Each row is a point. A path goes straight from each point to the next, and from the last back to the first. The post is the endless flat space through its rows: a point in 2 columns, a line in 3, a plane in 4, and so on, so that a path can go around it. How many times does the path go around the post? Going back the other way cancels.

Post, 2 rows:
[[ 1.53  1.21  1.18]
 [-0.03 -0.29 -0.43]]
Path (31 x 3):
[[ 0.40  1.18  4.34]
 [ 2.49 -1.66  2.26]
 [ 2.88 -0.12 -0.53]
 [ 2.45  0.73 -1.72]
 [ 2.91 -0.46  1.01]
 [ 0.98 -1.07  0.43]
 [ 2.54 -1.77 -1.60]
 [-0.19  0.71 -1.44]
 [-1.16  4.23  1.09]
 [-0.61  0.90  3.19]
 [ 2.04 -0.76  3.76]
 [ 2.59 -2.36 -0.30]
 [ 2.11  1.29 -2.10]
 [ 1.15  2.28  1.23]
 [-1.54  3.27  2.13]
 [ 2.09 -0.03  3.52]
 [ 0.90 -1.16 -0.22]
 [ 1.20 -0.36 -0.95]
 [-0.03  1.06 -1.92]
 [-0.54  2.73  0.79]
 [ 0.42  1.49  2.59]
 [ 2.36 -1.08  3.72]
 [ 3.18 -2.69 -0.72]
 [-0.96 -0.69 -4.94]
 [-1.01  2.32 -0.78]
 [-1.67  1.27  0.89]
 [ 1.70  0.34  4.35]
 [ 3.58 -1.58  0.80]
 [ 2.56  0.10 -1.37]
 [-1.46  0.67 -2.56]
 [-2.99  1.95  0.64]]
Times around: 5

Post (7 x 8):
[[-3.20 -0.83  0.89 -0.93  0.21  1.78 -1.69 -0.08]
 [-3.67 -0.53  2.19  3.84  2.53  0.63  3.94 -2.34]
 [-0.99 -0.75  1.62  0.24 -0.74  2.90 -2.26 -0.66]
 [ 0.25 -1.30 -0.50 -3.60 -0.48  0.40  0.63  0.91]
 [ 0.14 -0.05 -1.14 -0.21 -0.80 -2.30  2.45  0.35]
 [-1.43 -3.98  1.64 -0.70 -0.88  0.60 -1.15  0.66]
 [-2.13  1.89  1.42  0.72  1.21 -1.53 -1.33 -1.74]]
Path, 25 rows:
[[-0.91  1.42  0.21 -0.21  0.55  3.83 -4.61 -1.90]
 [-4.50 -2.61  1.38  1.41  2.00 -0.31  2.20  1.02]
 [-1.26 -3.00  1.96 -5.96 -0.10  0.80 -1.15  2.47]
 [ 0.95  0.63  2.93 -1.23 -2.01  1.02 -2.73 -2.30]
 [ 1.49 -0.11 -0.28  1.90 -1.98  1.69  1.30 -1.83]
 [ 0.42 -2.16  0.29 -1.01  1.26  3.68  0.59 -0.48]
 [-0.75  0.39  1.38 -1.27 -0.61  2.08 -3.37  1.10]
 [-0.19  1.47  0.44 -1.89 -2.83  1.96 -4.89  1.34]
 [-1.17 -4.00  3.76  0.09  0.18 -1.21 -0.64 -2.64]
 [-2.99 -0.13  1.49 -1.63  1.57  1.06 -1.52 -1.84]
 [-2.51 -1.31  0.65  1.65  0.43  2.31 -0.86 -1.24]
 [ 0.04  0.50  0.61 -0.63  0.40  0.11 -0.35  0.07]
 [-0.52  0.12  2.71 -0.43 -1.27  0.77 -2.22  0.41]
 [-1.85 -1.43  3.25  2.74 -1.01 -0.30 -0.34 -2.58]
 [-0.92  1.79  1.52  1.52  1.89 -2.06 -0.87 -3.20]
 [ 0.11 -1.22 -0.03  2.68 -1.27 -4.31 -4.73 -0.40]
 [-1.65  0.52  1.35 -2.04  2.80 -0.07 -0.01 -0.91]
 [-1.35 -1.43  1.56 -1.22 -0.65  1.00 -3.00  2.18]
 [ 1.67 -2.34 -1.31 -2.68 -3.49  0.05  0.38  1.73]
 [-1.03 -1.39  2.22 -0.69  1.08  0.79  0.05 -2.61]
 [-5.15 -1.23  1.88  3.73  3.96 -0.12 -0.18 -3.08]
 [ 0.60 -0.07  2.58 -0.35  0.17  1.75 -2.50  0.77]
 [-0.98  2.02  1.48 -2.73 -0.26  1.58  1.09 -0.80]
 [-0.14 -0.95  0.19 -2.26 -1.67  1.02  2.94  0.00]
 [-1.87 -1.36  1.11  1.04  2.27  4.54  6.06 -4.72]]
Times around: 5
